Each row is a point. To make a cloud, some directions were put in groups of two or more. Within a group, all points are equally far from the middle, so they leave a hole (a ring in 2 directions, a hollow ball in 3). The other directions are filled evenly. Then the cloud was stretched, turned, moved and blurred a little. How many holes are there, and how many directions does each take, smallest first?

Cloud, 14 rows:
[[-43 -24]
 [ -5  58]
 [-22  28]
 [-37  30]
 [-60 -35]
 [  9  15]
 [  7 -19]
 [-16 -33]
 [ 21  36]
 [-38 -33]
 [ 18  25]
 [-42 -38]
 [ -4 -22]
 [-16 -29]]
Holes: 0

Cloud (30 x 4):
[[ -6  22  27 -51]
 [ 10  -2  41 -38]
 [-10  36   1  -6]
 [ 12  35  37   4]
 [  8  26  16  10]
 [  0  25  31  -9]
 [  7   6 -19  27]
 [-17  32  -3   0]
 [ 40  31   5 -25]
 [ 45  10  16 -26]
 [-16  14   8  -7]
 [-13  17  12  12]
 [ -3  21 -15 -43]
 [-29  -5  20  -8]
 [-19  18  -1 -12]
 [ 31   0  32  34]
 [-12  10  -4  14]
 [ 19 -11  39 -12]
 [ 41  18  19 -30]
 [ 12  -1 -15  -9]
 [  4  -6  26   8]
 [  0   6  39  29]
 [ -9   7 -22 -35]
 [ 19 -12  33 -16]
 [-22  19  -6 -60]
 [-28 -11  20   9]
 [-18  -1   7  -9]
 [-22  -3 -47  -9]
 [ 11 -17  30   9]
 [  8  10   8 -37]]
Holes: 0

Cloud (54 x 6):
[[ 33 -29 -50   5   2 -17]
 [  0 -26 -27   5  42   4]
 [-16  -1  13   4  -5  39]
 [ -9  11 -12 -14   3 -19]
 [ -4 -25 -31   2 -24 -23]
 [ -1 -21 -14 -18  38   2]
 [  5   5  -9 -12  16 -23]
 [ 19  25  32  -8  -2  25]
 [-10 -10   8 -22   8  38]
 [ -7   2  36 -10   1  25]
 [-12  19  11 -20  16  44]
 [-27  -4  31 -22   9  36]
 [-36 -19 -34  -1  25  -1]
 [ -8  17  12 -11 -27  -6]
 [ 14   7 -15 -25  47  -1]
 [  5  34  12  -5  -8 -15]
 [-15   1  20 -25  -3  25]
 [ 20  -4 -14 -11  46  20]
 [-34  15   6  -7  -5   1]
 [  5 -19 -39  -2  32   7]
 [ 58  -3 -20  -7  15  -3]
 [ -5  -5  -1  28 -11   0]
 [-19  12  -6  -1 -29   1]
 [ 23  11  -2 -20  17  35]
 [ 14 -21 -13  12  33  18]
 [  0 -32 -33  -5  21  26]
 [-25   6  13   2   1  40]
 [ 16   0 -36  11   1 -25]
 [ 43  21 -34 -11  10 -14]
 [  6   8 -14 -34  39  21]
 [ 15  -6 -37 -19   7  -8]
 [ 11  19   0 -22 -29 -20]
 [  0 -23   1 -15  14  35]
 [ 10  -5  23   7  11  15]
 [ 55  18  -6  -8  24  -4]
 [ -7 -27 -12 -16  19  33]
 [-14  13  19  -9   3 -11]
 [ -8  33  14 -14 -14  18]
 [ -2 -23 -41   0  28  -4]
 [ 50  12   1  -6  24  -2]
 [  5  -4  21 -13  -5  31]
 [  4   0  37 -18  20  16]
 [ -8 -10  -9   5  -2 -22]
 [-13   1  24   7  37  14]
 [ 34  -6  -5  -6  -1 -24]
 [ 19   2 -16  -9  39  23]
 [ 21   9 -39 -16 -16  -2]
 [ 26 -13  -9 -15  41  13]
 [-10   6 -20  13 -15 -20]
 [ 26 -11  -9 -27   9   7]
 [-60  -6  -8   7   1  26]
 [ -8   1  43 -22  23  22]
 [ 11 -24 -24  11  31  -4]
 [  8 -20   9   4  28  33]]
Holes: 1 (4)

Cloud (86 x 8):
[[  2  18 -10 -14 -11  12  17 -12]
 [ -2 -10  -1 -11  16  18  -6  -9]
 [ 15  15 -25  22  -4 -23  -8   5]
 [-42 -14 -10 -33  12 -20  -2  49]
 [  0  31 -18  14  31  -8  -6  18]
 [  8  -6  -9  -3  19  21 -32  -8]
 [-29  -4   8 -25   1  19 -12  37]
 [-17 -25 -46  -4  21  14 -20  23]
 [-20  29   9   4  20   8 -40  26]
 [ 21  -3  19 -27 -25   5 -12  29]
 [-30   1   0   7  15  15 -17 -18]
 [-26 -19  -7 -34  -6  13 -21  36]
 [  0  -3  24  25  28  27 -28  27]
 [-26 -27   1 -39  -2  24 -17  12]
 [ 41   7  -4   9 -24   3 -24   1]
 [  5 -19   2  27 -11 -23  37  18]
 [ 17  34  17  16  11   9  -3 -32]
 [ -8 -18 -38  14   0   6 -16 -29]
 [ 29  23 -11   9  -1  32 -18 -21]
 [ 24  29  14  22 -10 -15 -15  29]
 [-15   8   4 -25  -5  18 -23   4]
 [-16 -50 -15 -19 -19  11 -12  26]
 [  7 -13 -19 -21   1   5  17  19]
 [ -6 -47 -20   3 -12  11  17  39]
 [ 11 -13 -23  39  -8  -1 -35   9]
 [-46 -13 -16  13  36  23   2 -12]
 [  2  -5  16  11 -29   1 -28   1]
 [ -1 -16  -7  14  -5  44  -7  32]
 [  8 -23  -5   7 -20   2  33   0]
 [ 24  51  21  -1  14   4  -2  18]
 [ -7  -4  11  -2  -5   1   4  35]
 [-26   1   8 -17   7 -31 -11  48]
 [  3  32  23 -34   5  29  17  15]
 [-32  18  22 -16 -11  30 -10  -4]
 [ -2  41 -11  20   6  21   6  -2]
 [-26 -23   0  10  11   2   0  35]
 [  2 -20 -34  -5   4  14 -26  32]
 [-27 -45 -22 -13  -3  16 -17  51]
 [  5  26  10  37  27  -8 -39  26]
 [-19  13  -2  -8  15 -20  -1 -30]
 [-10   2  17   0  -6  41   8  25]
 [ -5  20 -32  36  17  33  18 -34]
 [-26   7   8   1   2 -11   9  14]
 [-10 -18   9  19  24  14 -10  16]
 [ 11  25  -7 -12  23  -1   8 -31]
 [ 24 -34 -49  17   3   8  -1   1]
 [ 31 -15 -10  22 -18  -5 -20  43]
 [-21 -17 -24  12  41  20   0 -10]
 [-14  20 -12   8  18   9  15 -14]
 [ 11  -5  -2  29 -38   2   8  -3]
 [ 14 -14  41  -8 -27  12 -18  23]
 [ 11  26  35   4 -31  24  28 -11]
 [  0  44   2 -18  23  17 -13  -4]
 [ -4   7 -13 -14  18  -4  21  18]
 [ -6 -27  13  17  18  18 -11  -6]
 [ 20  -3   9  25  13  22  -6  57]
 [  3  11  -3  16  47  34 -41  32]
 [ 24  11  13  28  -1  17 -23  25]
 [ 15  29  -5  17  43  13 -15  17]
 [ 20  28  16  -7 -50   3  16 -11]
 [  9  19   2   3 -20   7 -23 -24]
 [ -2  12   2  10  -4   8   8  -5]
 [ 13 -32 -24  33   9  15 -26  14]
 [ 15  39  13  22  48  41 -12  -6]
 [  3 -50 -15  -1  -6   2  -2  19]
 [ -3  -8 -13  28  14  -5 -27  34]
 [-35 -19 -12   4  18   7   2  25]
 [-24  37   9   3  12  16 -36  27]
 [  2 -39 -13  25  22   1 -18 -15]
 [-12  -1 -36 -26  -6  13   4 -15]
 [-18  12 -25  17   5   5 -28  14]
 [ -2   6  24  -6  10   7   1  26]
 [  1  -1 -15  -5  33   6  17  36]
 [-12  26  27  25  16  11 -11 -24]
 [ 27 -23 -24  36  21  22  -9   4]
 [ -2 -12 -26  18 -27   9  33 -42]
 [ 27 -30 -25   4 -13  -5  -7  16]
 [ 11  -4  16  33  27  15 -32  17]
 [-16   2  30  32   4   2 -14   8]
 [ 22   4 -15   5 -21 -22 -16  27]
 [  7 -27  -4 -20 -31  -2  33  14]
 [-17  35  26 -25 -15  -1 -10 -14]
 [-21  -9 -29  12  -3   2  -6 -23]
 [ -5 -23  -6   8  -5  12 -47  60]
 [-11  -7  29  -2  33  38 -25  25]
 [-20 -10  16 -24   8   3   7  31]]
Holes: 0

Cloud, 92 rows:
[[ 13  26 -26  21 -14  -9   9   2 -40]
 [  9 -24  14 -28 -32  13  34  17  15]
 [ -7  -2  35  43  20   3  30  -3  34]
 [  2   1  42   9  16 -22  11   3  20]
 [-21  15 -13  -3  46  14   4   0  -6]
 [ 26   1 -16  29  31  -6  -8  27 -27]
 [ -7  -6 -14   8  -6   1  24 -31 -26]
 [ 19  38   3   9 -27 -16  20  17 -30]
 [ -5  31 -43 -18   3   8   0 -11 -14]
 [-27 -38  16 -24  -5 -15  44  19   1]
 [-12   6  38 -24  -1   9  -5   1 -23]
 [  9  -7  20 -28  20   1   0  -2 -14]
 [-26 -21 -22  20  -2  14   8  11  -1]
 [-16  16 -12 -40 -10 -10  32   6  15]
 [-18   1  18 -24 -15   0 -21  20 -16]
 [  4  -6  25  17 -28  15  30  13  -8]
 [  1  -1  33  30  -2   6 -29  16  17]
 [ -1  -4 -24  31  21   9  12  19  -7]
 [ 17 -10 -32 -15 -28  -2 -10  -2 -52]
 [ -4  10 -10 -27 -16  -6  32  -7   8]
 [  7  17 -24 -18 -20  48   3  -3 -30]
 [-20  -8 -36  -9  23 -11  28  -6 -22]
 [ 18  23 -15 -15   5   0 -27 -12 -26]
 [ -9 -52  12 -34 -29 -29  10 -20   4]
 [ -4  20  32   6  14 -30  -2  16 -48]
 [ -5  -8  18  24 -29 -35 -39 -14  -6]
 [ -2   9 -18  19 -10 -23   9 -30  10]
 [  3   7 -34 -10 -16 -12 -30  15 -24]
 [ 20 -16 -33 -51   0   8  32  13 -26]
 [-15  10  46 -29 -18 -14  15   8 -23]
 [ -9  -9   3  10 -31 -27   6 -38  15]
 [ 16 -26  35  23 -43 -28   6   5   3]
 [  6 -16  -3   8 -52 -13 -35 -22  -2]
 [ 18   3 -21 -10  -8 -12 -10 -25  -1]
 [-27  47   5  -5  26  23  26  21 -30]
 [-18   1 -19 -14 -41  18  16 -26 -14]
 [-26   5 -14 -49  -2 -20  -2   3   7]
 [-37  13  -7   6  -1 -39   4 -10  -3]
 [  1 -20  28  48  28  -6  25  11   6]
 [ 22 -21  -7  12  22 -12  13  22 -32]
 [ 13   7 -48 -34   9 -25  -2  -5 -32]
 [ 24 -34   4 -24 -37   9  -6   9 -15]
 [-25 -14  12  30 -13   1  -4  11  33]
 [ 16 -12  -8  -8  11  -6 -14 -26 -32]
 [ 11   2  15  22  39 -15 -14 -14 -25]
 [ -1 -46  -1   0   0 -41  18  16 -28]
 [  8 -43  30  11   7  -9  -5 -12  14]
 [ -7  -5  30   0  24  29  33  -9  -6]
 [ 12  38 -22  24  -4   7   3  15 -23]
 [  6  26  26  13  -5  19  30  -4 -33]
 [  2 -22   9  -6 -40 -48 -30  -7 -34]
 [-12 -16   0  -9   4  35  47  -5  13]
 [  2 -23  22  -4 -60 -38 -10  -7 -18]
 [ -7   8 -36  -4  24   5  -6 -18 -31]
 [-23   2  33  -1 -19   7  30 -14 -15]
 [ -6  12  -2   7  25  -2 -13  -6  28]
 [ 23  -6  11  -1  -3   2 -18  18 -42]
 [  7  13  10  -9 -20 -24 -23  23 -18]
 [ -1  13  51   4  -1 -39   6   2 -28]
 [ -1 -31 -19 -11  22  -2 -12  -1  -1]
 [-11 -17  -3  -3 -23   5 -30  12  19]
 [ -8  19  35 -20 -10   4   5  -6   7]
 [  0 -42  32  18 -20 -19  34   8   1]
 [  5  -6 -43  26  -2   0 -27   4 -14]
 [-25 -21   9   6 -14 -15  36  16  26]
 [ -7 -10  25  18 -42  -2  24   2 -10]
 [-37  14   9   6 -24  -8  -6  -4   6]
 [-11   1 -37 -10 -11  20   1 -21 -41]
 [  2   5  50  29  -2 -18 -13  17 -18]
 [-20 -10  33 -18   0  31  23 -17 -11]
 [-11 -41  25  22  14  -8   5   1  15]
 [ 24   3   7  38   1  14  28   8  22]
 [ -6 -17  -1  -2 -19   4  15   2  42]
 [ 31 -24 -27  27  -9  -3 -18  -2 -33]
 [ 12  -6  19  40  13 -27 -13  13  28]
 [ 12 -47  -3   4 -27 -28 -18   1 -35]
 [-24  -9  29  19 -17 -29  14  20 -20]
 [ -3  21 -37 -29 -13 -36  12  -7 -15]
 [ 28 -17  -4  11  33  18  -2  12 -15]
 [ -6  59 -11  26  27   4   5   9 -22]
 [  3 -31 -12 -30 -30   4 -16   8 -40]
 [ -7 -19  17  12  24  -4 -10   3  28]
 [-22   0  28   3  18   2   7  -3  34]
 [ 30  20   2  18  -6  -8 -34  18 -12]
 [ 10 -32   6 -17 -43  29  -7  -9 -25]
 [  4 -41  16  -9 -20   3  40  10  -5]
 [ 25  -8 -11 -24  -5   2  37  -1 -11]
 [  4 -24 -10   7 -12 -55 -19  20 -37]
 [-25  -1 -35  -7  20   0  19  17  19]
 [ 33  -8 -37   7  -2  16  -9   6   0]
 [-15  44  15  48  32   9   0   1 -14]
 [ 11 -14   3  20  -8  -5  41  21 -20]]
Holes: 2 (2, 4)
